Each wall is flat, endless, passes through zero and stands at right angles to its row. A trip goes straight from one point to another. List the walls that it crosses, first one first.

Walls:
(1): [-27  39]
(2): [ 60 -27]
(3): [  0 -12]
(4): [-44  -4]
(5): [-33   6]
(6): [ 30 -17]
(7): [-11  -5]
Trips:
[-22 -13] to [-15   8] => 3
[-51  25] to [-17  47] => 7
[-14  44] to [10 -3] => 4, 5, 2, 6, 1, 3
[  0 -14] to [-58  -4] => 5, 2, 6, 1
[-30   7] to [-12  23] => none

Walls:
(1): [-36  31 -52   2  -5   7 -15   7   0  28  15]
(2): [ 14  16 -21  26  42  30  15  20 -41  -8  18]
(3): [  9   7  -6  14  32  28 -23  14 -25   0   4]
(4): [ 18  17   6  14  -1   2  -8  12 -17  24   9]
(5): [ 29  10  23 -13   6 -18  11 -13  19   9  22]
(6): [ -3  37 -14 -16  32 -34  32  15  -8   0   7]
(7): [-44 -35   1 -12 -17  -8  11  -6  25 -16 -27]
(8): [ 14 -19 -38  25   3  22 -41 -17 -15  -3 -19]
Trips:
[-16 -18  -1   5  11   2   5 -60  16 -13  37] to [-27 -20 -24  19 -34  13  -4 -14 -35   4   1] => 1, 5, 2, 3
[-28  23   6 -19  -2   7 -23   3  -8 -19  10] to [-38  38   1  40  24  36  40  10 -32 -24   8] => 2, 7, 4
[-33  -2  -9  11  12  16  25   2   2   7 -18] to [-28 -16  -7 -13  -1 -10  -4  14 -14  15 -30] => 3, 8, 2
[  0  11   2 -22   6   8 -12   6  -2 -20  22] to [ -1 -55   9 -17  -7   8 -15 -35  32 -12  15] => 1, 6, 2, 7, 3, 8

Walls:
(1): [ 14   6  -7  -7   6  23   1 -20  22 -25  -2   5  -3  -3  21   0   7 -17
  17  -3  20  -3  -6  22 -27  43 -17 -16   0   8 -21 -26 -15 -22   6  -6
   1  20   6  -4  38   8 -12  27  15   9 -21  -3]
(2): [ 21 -14  19 -28   0  -4  14   2  22  -8  31 -10  24  16 -14  -3  18 -23
 -12   4 -33 -20  -9 -25  12  18   4  28 -16  19   4   7  15  12   2   5
  -3   0  13  -2   2   3 -10  17 -39  -1 -11 -11]
(3): [  8  -9   0 -20   8  12   4   5  -4 -13   3  23  20 -22   5  37 -39  26
  -8  -3 -23   3  -2  23 -16  37  19  -1  14  -2 -12   2 -19  20  -1   6
 -15  26  23   0  -5  27  17   2  -1   4 -27  -4]
(4): [ 12   2 -20  19   2  13   0 -23  23   0  -2  -2  11 -11 -10  22 -12  36
  33 -19 -36  -4  26  -3 -13  -2  -2 -17  -3 -17  15 -14  12  11   8  -1
   2   9  -4  18  14   2   1  -4  15 -38  25 -36]
(5): [ -5 -16   1 -24  -9  -5 -20  34   6  -1 -12  11  13  -9 -23  -3 -20  -2
  -3 -15   8  13  25 -19  -1  -2 -36   2  14  13  -3 -31  30  27  -8  14
  29  27   3  -5   3 -11  -6  10   0  12 -34  15]
Trips:
[-31  21  -9   1  10   4 -20  -6  13  17   1  -7  -3   7  -8  -3  -8  -2
   4 -12 -26   0  14  15  -8  -8 -45   2  29 -15   2   0  -3  24 -15  33
  -9  18 -12  -2 -25 -26   5  10 -12   2 -14 -30] to [ 34   6  13  10  26  23 -23  51 -32   5  14  45 -24  -3  16  19  15  -1
  29  36 -21  -8  -2 -15  17  18   1  12  13   8   0 -18 -39   7  -7  37
  19 -22  10 -15 -10   4  -5 -11  -3  18  11 -26] => 2, 4, 5
[ 15   4  12 -16  10  32 -22 -12 -18  32   4 -11  -4  27  22 -21  -6  23
 -24 -39 -15  -5  12   0  25   3  25 -39 -26 -10  -9  19   6  19  -2  19
 -35  -3 -11   0  17  24 -11  -9   6 -15  -2  -5] to [ -5  22  -3  -8  11 -26  18  17  12 -15 -17 -10  15  14 -15  -7 -22   3
 -10 -15 -16  -3  15 -15  17   6 -23   9  12 -29  10  -8  27  -8  37  15
  11 -13  14 -25   5 -12   8 -12   7   3  -8 -24] => 5, 3
[ 27 -11 -18  -3  19  -8  -8  40  18  15  -4  10  20  12  18  17   4   8
   7  17 -20  11  26  14 -19 -22  -9  19  31 -16   6 -28 -22   4  -2 -20
  -7 -12 -10  -1 -13  -7 -27  16 -13  -6 -54  28] to [  8 -18   0  44   0   9  -2  10  -3 -18 -15   5 -23  10 -18 -18   7 -22
  16  16  -9  17 -39   0  23  10   4   2  -3 -17 -40  -7  -6  -8  27  28
  -3  17 -23   2 -16  17 -13  -6   2  35  -4 -21] => 2, 3, 5
[ 34   3  -4  -6  17   6 -33   1   8  -2   1  -8  31   2  -4   3  15   4
  -7 -13   6  21 -11 -20  -7  16   8  -8  -4  -7  -6  -7   4  29   6  14
   4   0   5  29   9  -3 -24   1 -11  17  13   0] to [-54 -18  -7 -14 -23  21 -20  -5 -12  -7   1  19  20   2  -7   8   6   9
 -20   2 -11  -4 -13 -18  13  16   1  10 -30 -13 -15  38  -1  25   0  29
 -15  -1  14  -9  23  13   3  -6  28  -2 -14 -12] => 1, 4
[  3  17 -13   6  40 -20 -35  -8  -3  22  -3  20 -32  11  -3   5 -16  11
  20   1 -22  -4  26 -24  19  48 -10  -1   9 -31   3   3   7 -19 -10  -8
   0  29  13  -6   2  30  15  11   4 -16  25   5] to [ 30 -15 -36 -41 -10  12   9 -22 -34   3  14 -36  18  -8  11  16 -10   2
 -23  -2  29  12   8 -22  20   5  -5   6  11   0  16 -20  -7  -1 -15  12
   7 -26 -14   1 -17  20  32   3 -14   6  -2 -15] => 1, 5, 2, 4
[ 17 -11  -5 -26  -5 -21 -28  22  10  25   4 -22  18  20  -6 -16  28  22
  -7 -10  18  -4 -37  25  -4 -27  10  22   3  -7 -25  13  25 -15  -2 -17
 -17   8 -28  -3 -11  25   3  -2 -12 -13  43   1] to [ -5   4  -8   6 -25 -16 -13  -9  18  20   0  -9 -19  39 -12  37   2 -14
 -25   9  33   5 -13  35   4 -16  -2   4  10 -13 -20   3 -22 -33 -18   6
  -5  -7 -13  41   8 -31   5  13  -1   4  20   6] => 2, 1
[ 13   5   6  21   9  14  -8  28  -4 -12   6  22  -9  14 -21 -13  -6  -1
 -21 -11   1  -8   0  14  -6 -17  19  -8   2 -27 -28  35  -4  11  17   1
  -4   2   9 -10  -4   9 -13  13  -3 -19   3   0] to [ 10   7  -3 -22 -19  16  -8 -20  26  23  32 -16 -12  19   3   8 -30  12
  -3 -11  20 -33  -7  25  -5 -22  28   0 -27  11  -8 -19  -1  27  16   4
 -13  -1  -1  11   6 -12  10   3   8   4   3  21] => 4, 2, 1

Walls:
(1): [ -3   1  22 -22  18   0 -17  25 -17   6  -4   0  -5  23   8   1  35 -11
 -22  19   5  14   5 -25  -7  -1 -14  -3  15  17 -21 -15   1   8  -9 -25
  16  39  31 -46 -50  28 -47   4  15 -17  -2  -7]
(2): [ 10  31  14  29  19  -8  13  10   1  20   8 -32  11 -18  22  21  14  16
  21  25  19 -16   4   2   0  -9  36  11  14  -8  25   2 -14 -27  26  12
  25  -1 -20 -17  32 -16  35  12   9   2   1  37]
(3): [ 15  32  -5 -11 -21  12  -5   0 -17 -34  -6 -11  22 -12  -6 -43  -1  -2
 -12  22  -3  -2 -25  24 -13  35  12  27 -31 -10  16  17 -16   0 -13   8
 -29   5   4  -6 -17  -1  44  14 -10 -34 -34  -9]
(4): [ 15  -6 -10  -4  -9   9  19  31   2  -7  -6 -22   3   7 -22  -3  27 -19
  40  19  21 -11  -9   8  -9  18  -3   6   7 -19  33 -12 -37 -16  25  -3
   3  16  14  19  -3 -12  21 -27  30   3  -3  -9]
(5): [ 12  -2   2  11  -3  -4 -60  29   9 -12 -20 -11 -26  -4  19  11  34  19
   2  19 -18   9  38  -2   1  48   3  -7  -4 -29  38   2   8  22 -18  -9
   3 -52  11 -19 -23 -14   8  25  -1  20 -15  22]
(6): [-10  22 -30  25 -21 -32 -34  -1   1  23  -8  12  34  -9  -9 -14   7  25
  12  24  20  -7 -25  13 -19  31 -16  13  16 -15   4 -18  -4 -31  -4  -9
  21  16  28 -15  -1  15 -25 -17  11  20 -12 -21]
(7): [ -8 -16  17 -40  33  10  30  -6 -25   2 -22  17 -16   3 -14  16  16 -19
  14  -1  23 -29 -37 -31 -25 -11  22   4  42   3 -12  -5 -10 -37 -17  28
 -26 -10   8   2 -21  -5  -5   8  17  -3  -2  22]
Trips:
[ -4 -28 -53  -9   4   8 -26 -13 -16   4   1  18 -16  -9  -8   7 -14 -26
   6  31 -20  11   3  -1 -22   6  22 -28  18   6 -30  24  -2  26  18  29
  12  11  40  12  15   6 -23 -31  -3   5   8  -4] to [ 18  11 -28   4 -13 -19 -38  -4  47  12  -2 -12  16 -14 -12  -6   3  18
 -10   3  11  16  22  39 -35  32   3  17  -9  -4  -6  22 -19  40 -13   1
   6  -3 -11   8 -32  22   8 -19  -9   8 -19 -13] => 7, 5, 3, 4, 1
[-26   2 -15  16   1 -32  22  23  20 -36 -31 -19  -7  -2 -10  34  20 -19
  22  -5 -17  14  10   4  30   9  26 -39  35  -6 -17  -6  10   2  15   1
  -4  29 -31  -3 -13  15  -6  23  15 -55  34  12] to [-11  13  15  22  17   7  -3  26  17  15 -15  10 -16   0  11   5 -12  20
  -7  16  -5 -16 -12  -3 -43  -6  24 -19 -13  -8  17  19  -7   6 -16  18
  13  -8   6  -7  25   2  12  16  37  -8  35  11] => 5, 1, 4
[-33  33  12  -9   8 -38   8 -14 -19   3 -16 -11   2  11  19  23  20   4
   6   2 -32 -14  -7 -13  -2  10   0  21  -5   5   0   1  28  21  30  18
  15  -8 -33  31  -4 -25  -3  42   7  31  -1  22] to [-21 -10 -27 -24  30  -1   1   3  48 -11  10  11  -7  26  -3   9 -10  -5
  11   7   6  -2  11 -15 -19 -12   2   0  39 -19 -16  -5   1 -21  -1  24
 -22   9 -10  18 -45   8 -15  21 -18 -19  -5 -15] => 1, 2, 5
[ 13   2  -8  14  10  16   3  -7  39 -12  -1 -16   5   3   6 -21 -14  -1
  40 -14  -4   0  37 -23   1 -14 -15   7   7 -39  -7 -55   0   5   7   0
  32   7  -7 -10 -23 -12  14 -11 -17  -3   8 -23] to [-11  10  30  16 -11 -26  -8 -38 -30  11 -21  -4 -16 -33  11  26 -11  -5
 -15  -8  14  20 -11  13  48 -39  -5 -10  32 -11 -13  -1 -12 -11 -16  -7
  -8  24  16  -6  -2  -1  -8 -37   4  20  -4  44] => 5, 1, 4, 7
[  5  25  -2   0  18  -9  -9  23  -9   7  17  27   5   0  -9  26  23 -12
   2  38   5 -22  -5 -16  -6   7  36   4  -9   7   4  -7  -2 -10   3  31
  -2  -4 -15  16 -26 -21  -5   3 -23  -2  13  -9] to [-22  15 -17  -2 -16  -5  13   8  13   3  14  -7  -4  11   6  16  14   7
   2  -5   5 -12  -1   6  -5  20  -1 -11   1 -21  21   9  -4  21  19  10
 -32  35  43  -8   8 -11  23   9  13  -5  23   2] => 1, 7
[ -7 -24 -12  -5   9 -15 -43  21   9  16  -5   6  -3  22  15 -47 -13   6
  11   5 -16 -23   6  26   5  16 -16  -1  -4 -35 -11  -6   0 -14  17 -15
  28 -16  -5 -20  52 -15  -4 -12 -17   8  27  -1] to [  9  -6   2   4   6  22 -38  18 -27  17  24   5  -4 -28  15  28   7 -19
  -3 -12  36  -5  13  -2   0  18 -10 -42 -15 -10   4 -33   9  10  -4 -51
 -18 -10  23 -17  11  -3  26   4  -1  17  13 -13] => 1, 2
[ -3   2 -17  27 -25 -15  14  46  26 -21  11  38 -37  30  -3  -9 -12  18
   8 -31  -8  46  22 -15  23  -4  24  29  -5   6 -30 -25  -1  39  27   5
  -5 -31 -12  26  14  -8  13  18  12 -27 -10   1] to [-22   5  -4  -7 -15  -1  -5 -29  14  11 -18  21 -15 -11   9  -7  -5 -16
  23  31  10  -9 -11 -11 -25 -15   9  20  11 -50 -11  10  15  40 -16  -4
  -4  -3   9 -17 -16  -2  -4 -11 -53   7  -3 -28] => 3, 6, 7, 1
